Each row is a point. Two turns around zero, p and q, are shown by what they do to some points. Write where each new point lands after one turn and then the other. Backwards means that the second turn is done in reverse. Each puzzle has new turns, and all numbers are rounded.

Turn p:
[-41  11] => [ 0 42]
[17  6] => [ 10 -15]
[ 43 -26] => [-14 -48]
[29  4] => [ 11 -27]
[-49   6] => [-7 49]
Turn q:
[22 19] => [27 10]
[-6 31] => [ 5 31]
[-17 -51] => [-34 -42]
Where do these land?
q, then p: [46 30] => [ 25 -49]
q, then p: [-5  4] => [4 5]
p, then q backwards: [-36 -19] => [-37  18]
q, then p backwards: [10 29] => [-18  25]
p, then q backwards: [-16 -44] => [-45 -13]

Turn p:
[-21  31 -20   8] => [-15 -20 -35   6]
[ 60 -34 -20  21] => [ 8 -5 57 48]
[ 57  13  56 -17] => [-41  58  43  -6]
[-31 -21  18 -25] => [ 30  14 -10 -34]
[-16 -13 -12  35] => [  7 -41   7  -4]
[-37  36  -4 -14] => [-12  -1 -50 -15]
[-12 -11 -18  -9] => [ 22  -5 -12   6]
Turn q:
[-48 -13  23  51] => [ 16   6  68 -26]
[-36  46 -16  -6] => [ 59  -6 -10 -11]
[32 -6 -1 -2] => [-25 -12 -11  13]
[  0  -6 -45  -1] => [16 10 -3 41]
[24 -1 16 16] => [-23 -22   7  -3]
[-27  -8  14   8] => [  7  14  21 -19]
[ 55 -12   8 -65] => [-49  10 -70   5]
Where do these land?
p, then q backwards: [ 16  24  18 -35] => [ -8 -36   0 -31]
p, then q: [-39 -21 -27 -16] => [-25  -9 -18  44]
p, then q: [  5 -23 -33  60] => [-53  24  43  -3]
q, then p: [-16  27 -24 -27] => [-9  0  9 46]
p, then q: [-29 -36  -4   9] => [-41   5 -21  12]
q, then p: [21  9 48 32] => [ 45  21   0 -37]
p, then q: [ 42  19  21 -22] => [ 39 -23   7 -31]

Turn p:
[ -3  27  29  25  -7 -35   6  18 -17] => [ 32  22 -17  15   6   7 -28 -33  14]
[-23   2  11 -22 -60 -26 -21  26 -51] => [ 30  -9  27   5  32 -49  -2 -50  38]
[-21 -15  16  21  -5 -30 -15  40 -26] => [ 27   3 -22   8  43 -20 -24  -8  24]
[ 38 -11 -29   2 -31  62  11  -8  55] => [-65  32  34 -37 -35  -1  12  36   3]
[ 20 -17 -55   8  19  44  -3  -7  31] => [-33  16   6 -10 -15   1  34  64 -12]
[-56  18  38  28 -17 -23 -31  -6 -48] => [ 22 -11 -12  62  23 -39 -37 -43   2]
[  8 -21 -32   5   0  36  52 -17   9] => [-21   9  48  -5   1  32   4  42 -15]
[ 49   7 -37   3   2  62   4  -3 -17] => [  8  26  38 -21 -40 -22  13  52 -20]
[-24  33   1 -23  23 -39  -2   0  15] => [  9  -5 -32  11   9  22  30 -39 -14]
[ 27 -19  12 -20  49 -44   1 -50  42] => [-11 -53 -44  -7 -36  62  14   5   6]
[-16  -4  45 -27  26  -6  -1   9   7] => [  0 -28 -26 -21  13   6 -17 -26 -27]
Turn q:
[ 20  -2  34  22   3  18  23 -39 -33] => [  0  28  -7  11  48 -29 -28 -25  -1]
[-21 -18 -45 -20  60  10 -57  17  40] => [-37 -29  20 -33 -57  -1  30  19 -62]
[-16  38  37  40  -5  14  -6 -28  10] => [  0  27 -22  14  26  36 -39  -9 -29]
[-42 -25 -25 -23  19  14   6  19  26] => [  9  -5   2   7 -60 -11  28  -3 -24]
[  2  22 -11  -5  19  31  -4  31  -2] => [-20 -20 -18 -17 -18  10   6 -33  -3]
[ 48 -46 -22 -20 -50 -38  21  29   3] => [ 32 -43  17  12  20 -21  44  33  58]
[ 16 -27 -35  36 -28 -24  19  17 -23] => [16 10 19  3 32  6 57 -2 31]
[ 15 -36 -17 -20 -11 -68  18  44 -28] => [ 13 -17  63   3  -8  -8  32  12  65]
[ -4  37  53  18  18  24  -1 -27  22] => [-14   6 -24  23  15  16 -57 -14 -36]
[-15  61   6  -1  22  24   3 -54  12] => [-43  39 -48   7  -6   7 -41   5 -23]
[ -4  -4  23 -27 -48  -6 -24  -9 -27] => [ 44   4  -3 -33   7  -5 -30  20  25]
Where do these land?
p, then q: [ 38   0  18  27 -79  24  56  25 -24] => [ -3 -39 -15 -10   0  33 -98  26 -22]
q, then p: [-26   3   0 -30 -12   8 -26 -27   0] => [ 19  11   4 -21  -1 -28  28 -19  19]
p, then q: [-14 -11  10 -24  14 -29 -24  20   1] => [-22   4  10   9  -9 -34  28  17  -4]
p, then q: [-16 -22  49 -23   9  49 -37 -33 -17] => [ 46  21  66 -32   4 -12   9  26   8]
p, then q: [-27  13 -10 -41  36  11  -4  -3   2] => [ -1  29  16   1   5 -38  14 -27  26]
q, then p: [ 37  30 -13  23  14 -47  28   7  48] => [-34  30 -13  23  50  -1 -39  33 -25]
q, then p: [ 28  20 -52  30  -3 -36  -4  20  33] => [-25  23  21 -12  53  17 -24  21 -43]
p, then q backwards: [-57 -37  14  -7   1  -6   5 -31  -9] => [53  0 33 18 20 -6  6 16 32]
q, then p: [ 79 -14   1  -5 -18  27  25 -15 -50] => [ -3 -35 -57   8   7  65  42  13  -1]
p, then q: [-34 -30   6   4  14  40 -16  12   6] => [ -5  14  52 -19 -28   8   7 -13   3]
q, then p: [ -7  47 -25  46  22 -40  -4  25   9] => [-39  17  25  12  16 -16 -28  -1 -63]
